Each row is a point. Examples show where two turns around zero, p and q, send a point. Where does a point land after both, in the order given? Backwards means that the second turn is done in reverse. Each puzzle has new turns, and all numbers are rounded.

Turn p:
-.29, .33 => -.40, .18
.29, -.08 => .30, .05
.32, .05 => .27, .18
-.25, -.33 => -.09, -.40
-.08, .03 => -.09, -.01
Turn q:
.30, .26 => .29, .27
-.27, .25 => -.28, .24
.25, -.28 => .26, -.27
-.20, -.26 => -.19, -.27
-.08, .04 => -.08, .04
Where do these land?
q, then p: .16, .10 => .10, .16
q, then p: -.12, -.39 => .07, -.40
p, then q: .26, .01 => .23, .13
p, then q: -.30, .29 => -.40, .12

Turn p:
-.32, .23, -.02 => -.31, .22, -.12
.24, -.01, .06 => .23, -.07, -.05
-.17, -.30, .32 => .07, .23, .41
-.41, .16, -.38 => -.57, -.06, -.11
.37, -.02, -.01 => .30, -.19, -.10
.29, -.06, .03 => .26, -.13, -.03
Turn q:
-.03, -.10, -.03 => -.04, -.10, -.01
.15, .02, -.48 => -.12, .03, -.49
-.13, .48, .10 => -.06, .48, .16
.19, -.11, .00 => .16, -.11, -.10
-.18, -.29, .39 => .05, -.30, .42
Where do these land?
q, then p: -.08, -.07, .41 => .34, .22, .12
q, then p: .17, -.39, -.35 => -.19, -.44, .27
p, then q backwards: -.16, .11, -.21 => -.17, -.06, -.22
q, then p backwards: -.04, .25, -.22 => -.19, .26, .09
q, then p: .10, .10, .37 => .36, .12, -.11

Turn p:
-.03, .23, -.06, .33 => .36, .05, -.17, .06
.10, -.15, .30, -.04 => -.03, -.07, .34, .04
-.33, -.05, .24, -.46 => -.44, .33, .21, .19
.01, -.16, .21, -.51 => -.45, .13, .32, -.09
.28, .11, -.26, .07 => .13, -.11, -.18, -.32
-.21, -.07, -.31, .36 => .15, -.19, -.40, .23
.18, .09, -.13, .24 => .26, -.12, -.12, -.13
Turn q:
-.11, .27, .40, -.02 => -.22, -.37, .23, .07
-.21, .16, .14, .24 => -.29, -.22, -.13, .02
-.15, .11, .11, -.02 => -.12, -.16, .05, -.08
-.28, -.04, .11, -.14 => .03, -.23, .01, -.24
.31, -.12, -.50, -.14 => .21, .58, .01, -.04
.44, -.37, -.26, .09 => .37, .40, -.18, .27
Where do these land?
q, then p: .04, -.11, .19, -.21 => .01, -.16, .25, -.08
q, then p: .00, -.08, -.11, -.29 => -.04, .12, .20, -.22
p, then q: -.28, .20, .09, .40 => -.17, .29, -.10, .41
p, then q: -.02, -.46, -.25, .24 => .33, .07, -.46, -.05
p, then q backwards: .26, .45, .08, -.14 => -.03, -.08, -.40, -.35
